Each row of a before or after table is a point. One or more steps were done to the points. Then noise was added and the rows were shuffled. The steps act on columns, c1 being the first. Write out the steps. A step turns or swaps two columns, mirrors them in a line or flattens them onto one, adds a multiple of one to another, or multiplies or shifts one. Angles are multiples of 10 degrees, from the lower column toward the higher: turns from -170 to 170, lines from 10 to 170 but not 90. Use the fewest steps. Two steps may share a column if one is a turn and the other turns, adds or multiplies; they go together, in the order done. Otherwise the lowest column goes first.

Before (14 x 3)
[[-45 -68 -31]
 [-49 -80   7]
 [ 58   8  40]
 [ 29 -94 -65]
 [-40 -55  44]
 [ 32 -27 -18]
 [-25 -74 -21]
 [  8  -6  44]
 [-46 -80 -12]
 [ -5 -40   9]
 [-58 -45 -19]
 [ 31  30  35]
 [-13   4  58]
 [ 14  27  23]]
After (14 x 3)
[[-46   0 -30]
 [  8   2  43]
 [ 14   0  23]
 [-48  -1   7]
 [ 32   1  33]
 [-45   2 -12]
 [-13  -1  59]
 [-58   0 -18]
 [ 59   1  40]
 [ -6   2   9]
 [ 33   2 -17]
 [-39   0  46]
 [-25   1 -23]
 [ 29  -1 -64]]
Steps: multiply c2 by 0

Before (13 x 4)
[[  9 -27   0  18]
 [ 12   2  23 -21]
 [  8  38 -13   6]
 [  3  41 -16   0]
 [-12  11 -11 -28]
 [ 15   4 -17   0]
 [ 30  -4 -23 -26]
 [  8 -16 -10  30]
 [ 33  10  22  27]
 [-25  39  -7  -9]
 [  5  17  21   9]
 [-13 -12 -25  -6]
 [-10 -11  -5 -32]]
After (13 x 4)
[[-12  10  12 -84]
 [ 12   3 -24 -63]
 [ 34  10 -22  83]
 [  5  16 -22  27]
 [ -9 -12   5 -95]
 [  9 -26   0  56]
 [ 28  -3  22 -77]
 [-24  36   6 -26]
 [  4  41  17   0]
 [-14 -13  27 -17]
 [  8  39  12  17]
 [ 17   3  20  -2]
 [  8 -17  10  89]]
Steps: multiply c3 by -1; multiply c4 by 3

Before (9 x 8)
[[ 26   8  17   2  25  18 -29   1]
 [ 26 -12   5  38  38   2 -29   7]
 [  4   4   2  -6   2 -18   5   4]
 [  0  32  13   2  -4  -5   3 -11]
 [ -4 -42  -7  31  11 -12 -17 -24]
 [  4  21 -10   0 -10   9   7   7]
 [  2  -2  14  13   2   8   8   9]
 [ -8   7  -5  -1  18  -4  16  -9]
 [-31  -3  -7   4   8 -12   1   8]]
After (9 x 8)
[[ -8   7  -6  -2  18  -6  16 -10]
 [  1  22 -12   1 -10   9   8   6]
 [  3  33  13   5  -4  -4   3 -12]
 [ -2  -2  14  33   1   9   9   8]
 [  0 -42  -7  77  11 -13 -18 -23]
 [ 10   4   2 -15   2 -16   6   4]
 [ 19   7  17   5  26  26 -29   0]
 [-24  -4  -7  10   8 -21   1   9]
 [ 24 -12   5  95  38  11 -30   7]]
Steps: turn c1 and c6 by 20 degrees; multiply c4 by 2.5

Before (9 x 9)
[[-57  25 -33  13 -51 -13 -41  38  13]
 [ 17  36 -38 -12  46 -12 -20  23   9]
 [ -7 -40 -22 -31 -49  -1  -5  27 -80]
 [-15 -53  25 -23 -25  33  -8 -51  -8]
 [ 17 -25 -48  10  39  58 -42 -40 -30]
 [-64 -83 -27 -34   7  13  36   1 -34]
 [ 26  19 -35 -17 -48  50  10 -39  44]
 [ 36  29 -12  17  27 -25  43 -37 -59]
 [ 40  37 -28  43  20 -18  42  53  38]]
After (9 x 9)
[[ 17  35 -36 -30  46 -10 -18  10 -16]
 [ 36  30 -12  54  28 -24  42 -93   6]
 [-58  25 -32 -33 -49 -14 -60  14 -24]
 [ -9 -40 -22 -28 -48  -3  14 -57 -64]
 [ 20 -26 -46 -37  38  58 -58   9  17]
 [ 41  37 -26  75  22 -19  23  43 -26]
 [ 27  21 -36  -3 -48  50  25  69  57]
 [-13 -53  25 -26 -23  34   5   0  38]
 [-64 -84 -27   9   9  13  68 -14 -19]]
Steps: multiply c7 by 1.6; turn c4 and c7 by -40 degrees; turn c8 and c9 by -60 degrees; add 1 times c6 to c8

Before (9 x 12)
[[ -4  64  17  57  20 -34  26  26 -45  13 -48 -16]
 [-33   1 -59 -14 -66 -53  25 -76  -7   6 -48  12]
 [ 22 -22 -43  -3   2 -45  72 -68   0  13 -18  10]
 [-45  46 -21  36 -61  42   7  12  13 -21 -17  22]
 [ 19 -24   1 -37  32 -25   4  26  38  62  25 -43]
 [ 10  25  40 -32 -52   0 -21 -49  13  20 -32  54]
 [ 44  -5 -60 -10 -25 -54  42  16  -1 -14  25  48]
 [-27  86  10  35 -36   7  58 -58  46  20   6 -36]
 [-20  51 -12  61  33 -51  28  16 -34  63  -3  44]]
After (9 x 12)
[[ 24  27 -63   1   2   6  76 -68   1  10 -17   5]
 [-33   3 -76  17 -64   4  20 -74  -4   5 -50  11]
 [-45 -54  13 -29 -60 -46   9  11  13 -19 -19  25]
 [-18 -62 -42 -53  35  33  26  15 -36  60  -2  42]
 [ 48   5 -81  12 -24   2  39  18  -1 -12  22  49]
 [ 21  31 -15  32  30  20   8  24  41  62  23 -41]
 [ 12 -20  30  38 -48  28 -22 -52  12  20 -34  51]
 [ -2 -75  -9 -47  20  38  26  30 -43  13 -43 -17]
 [-26 -90  12 -23 -37   0  58 -56  45  18   3 -35]]
Steps: turn c2 and c4 by 170 degrees; mirror c3 and c6 in the line at 20 degrees

Before (8 x 14)
[[ 31  28 -26  18  -2 -15  23  21  14  15  -2 -21 -22  22]
 [ -2   7  -3  -6  -3   2  -1 -14   4  13 -41  -3  95  28]
 [ -4  14  18   0 -19  -1  32  24   5 -12 -47 -24  27   6]
 [  9   2  18  -4   7   4   9 -18 -11  -7  29  26  26  22]
 [ -4  19  -7  12 -34   9  21  21   4   6 -43  13 -31   7]
 [ 16   3 -28  -4  12 -18  26 -24 -17  -9  21  43 -21  -3]
 [ -6  -4  18   1   2   1 -26 -79  -8 -15  11 -22  30   8]
 [ 41  29 -10  30   4  -1  23   7  -9 -15  -6   6   0  17]]
After (8 x 14)
[[ 13   3 -29  10  12 -36  26 -24 -17  -9  21  44 -21  -2]
 [  6  29 -25  35  -1 -32  23  20  15  15  -3 -21 -23  21]
 [  4   7  -3  -6  -2   3  -1 -14   4  13 -40  -3  95  29]
 [ -2  13  19  -3 -19 -23  32  24   5 -12 -47 -24  27   6]
 [  3  30 -10  52   4 -16  23   7  -8 -15  -4   6   0  16]
 [ -4  -4  19  -3   2  19 -27 -79  -8 -15  11 -22  29   9]
 [-10  20  -8   4 -32  -6  21  20   4   7 -42  13 -32   9]
 [  8   2  17   4   6  -2  10 -18 -12  -9  29  25  26  22]]
Steps: turn c1 and c4 by 50 degrees; add -0.7 times c7 to c6

Before (11 x 20)
[[  2  24 -25 -27  -8  37  11   2 -39   5   2  10  42  31 -32 -14  48   0
   10  43]
 [-15   4 -26 -17 -21  59  -8 -25 -27 -47  29  27  27   0 -24  29   3 -16
   -2 -11]
 [  8 -38 -18  77 -18 -64  38 -34   4  61   4 -50 -25 -24  13 -66 -48  30
  -40 -88]
 [-17   0  36  10 -26 -32  55 -43   5  72  21 -15 -18 -29  29 -18 -41  26
  -54 -36]
 [-24  31  -8 -43  28  35 -46   5 -75  -8  22  14   4  25  -4   2  24  19
    4 -24]
 [ 13  21 -18 -50  -4  -5 -41  -5 -10 -10  36   4  -5  22  -9 -19 -16 -36
    7  14]
 [  8 -40  38   7 -18 -28  31 -39  19  44 -36 -70 -25   4   3 -18 -19   4
  -46 -78]
 [  6   1  25 -13  22  56   1   9 -46 -11  57   3  41  35   2   0   6 -31
   44   5]
 [-10  -8  11 -30  -3  15 -28 -31 -37 -12   1  28  43 -25  22 -21  39 -21
   35   4]
 [-49 -37 -30  36  46 -41  29 -39  22  34  -4 -42 -66  14  44 -11 -20  -2
  -35 -29]
 [-24  25  17  -1 -22  44 -40   8 -45  18  -3  61  27  30 -35  10  14 -48
   33   5]]
After (11 x 20)
[[-24  38   7  63  27  33 -41  -8 -77  -6   4  15   0  26  -6   1  24 -22
    5 -25]
 [  3 -15   7  19  -8  36 -21 -26 -40   3  16   9   2  31 -36   4  49 -40
   11  42]
 [  7 -25 -45 -58 -20 -29  44  32  19  43  40 -71  -6   4   1 -26 -19 -36
  -48 -79]
 [-17 -52 -48  26 -26 -32   9  29   6  72 -35 -14 -11 -28  30 -20 -41 -15
  -56 -35]
 [-51 -19 -34 -28  48 -42  41 -36  23  36 -24 -40 -11  13  43 -30 -21 -41
  -33 -29]
 [ 13  37   1  87  -2  -7 -28 -19  -9 -10  -6   5  -8  23  -9 -19 -17 -74
    6  13]
 [  7 -31 -28 -44 -19 -65  44 -22   3  61 -64 -50 -22 -23  14 -64 -49  -8
  -37 -87]
 [-26  32   6  -4 -23  44 -29  17 -46  17   7  59   7  31 -34  20  15 -87
   32   6]
 [ -9  28 -31  20  -2  15   4   6 -39 -13  22  28   1 -24  22  -4  38 -63
   32   4]
 [-13   4 -18  55 -20  58  -6 -30 -28 -46 -26  28  13   3 -23  36   4 -55
   -3 -11]
 [  7  -1   6  97  22  55   1  25 -45 -11 -62   4   5  36   0  13   8 -71
   45   4]]
Steps: mirror c2 and c7 in the line at 130 degrees; mirror c3 and c8 in the line at 50 degrees; multiply c11 by 2; turn c4 and c11 by -130 degrees; flatten c13 and c16 onto the line at 70 degrees; shift c18 by -40

Before (11 x 24)
[[ -4  -7  23 -12   4 -12  22  -1  24  -3   5   8  26  -5  -1  12  -4  20
   10  12  10 -23  18   0]
 [ -5   3  12 -22  11 -12  11  18 -11 -45   2  10 -10   9   1   3 -12  25
   -4  18  11  16  13 -18]
 [ -1   5   6  -5 -19  12  -9  20 -11  -6   9   4   8 -72   7 -35  -4  -2
    5 -33 -18  -3   6 -11]
 [ -6  -4 -18 -19  -6  -3  26  18  -2  20 -10  10  24   2  -6  13   1  19
   14  31 -26 -13  -5  -5]
 [ 36   0  10 -21 -20  33  29 -18  -6  -4  10 -34 -22   7  34  15 -10   5
   47   8 -37   8  11 -18]
 [ -4   5  35 -21 -19 -12  14 -24 -12  20  16  -5  18   6  -1 -14 -12  10
  -10   8  12  13  18  10]
 [ -9  -4  27  70  -5 -11  18  -4  -7   9  10   6  18 -79   0   4  13  17
   -4  28  15  12   0   9]
 [  6  -5 -60 -21  -2  -9   5  22  27 -27  13   6  26   7   4  15   0   3
   -7  24  17   9   6   7]
 [ 10   2  29  25   6   6   6 -95  -2  23  14   3  -6  -5  29 -25   2   4
    7  20 -55   0  -7  -7]
 [  0 -15  22   2 -19   0  24 -27  14  11  -4 -13  18   1  -4 -31   8   0
   18 -34   0   5   5   3]
 [ -8   9  -7 -10 -12  41  28   8 -13  16   8   1   5  -1   2 -13 -10 -80
  -10  27   3 -12   6   3]]
After (11 x 24)
[[ -1 -14  15   4 -19  -7  23 -26  15   6  -7 -23  18   1  -3 -27  12   2
   -3  34  21   2   6  -1]
 [ -8   9   9   2 -10  29  27   9 -12 -45  10   7   6  -1   0 -10 -13 -81
    7  -6  -8 -15   7 -10]
 [ -7  -6  13  -5  -5 -12  26  15  -3 -30 -10  -1  24   3  -5  30   4  15
  -17 -20  -9 -11  -4 -19]
 [-10  -6 -19   8  -5 -12  18  -3  -7 -18   9   6  16 -79  -1 -11  13  18
   -3 -22  19  11   1  70]
 [ -2   2 -14 -17  10  10  11  18  -6  31   4  11 -11   9   1  -4 -13  25
   -4 -39   7  15  14 -22]
 [ 37   2  15 -18 -19  29  28 -17  -3 -17   8 -55 -21   6  34  33 -11   4
  -14   0  23   9  12 -22]
 [ -1  -8 -19   0   4 -10  24   0  25   1   6  -2  28  -5   0  -6  -4  22
  -15 -10  17 -24  19 -11]
 [ -5   6  -8   9 -20 -21  11 -24 -12 -11  16   4  21   4  -4 -23 -12  11
   10   0  29  13  19 -21]
 [  7  -5  -5   5  -1   7   3  22  27  15  13   8  24  10   4  12   1   6
    2 -37 -65   8   6 -20]
 [  0   6  31 -11 -20  16  -8  20 -12  17  10   1   9 -73   6 -17  -3  -2
   -6  28  11  -2   8  -7]
 [  9   3  48  -9   6  -8   6 -96  -3 -30  13  -2  -1  -3  32   9   1   3
   -7  -6  45   2  -7  25]]
Steps: turn c3 and c21 by 110 degrees; turn c3 and c16 by 40 degrees; swap c4 and c24; turn c6 and c10 by 30 degrees; turn c10 and c20 by 150 degrees; mirror c12 and c19 in the line at 160 degrees
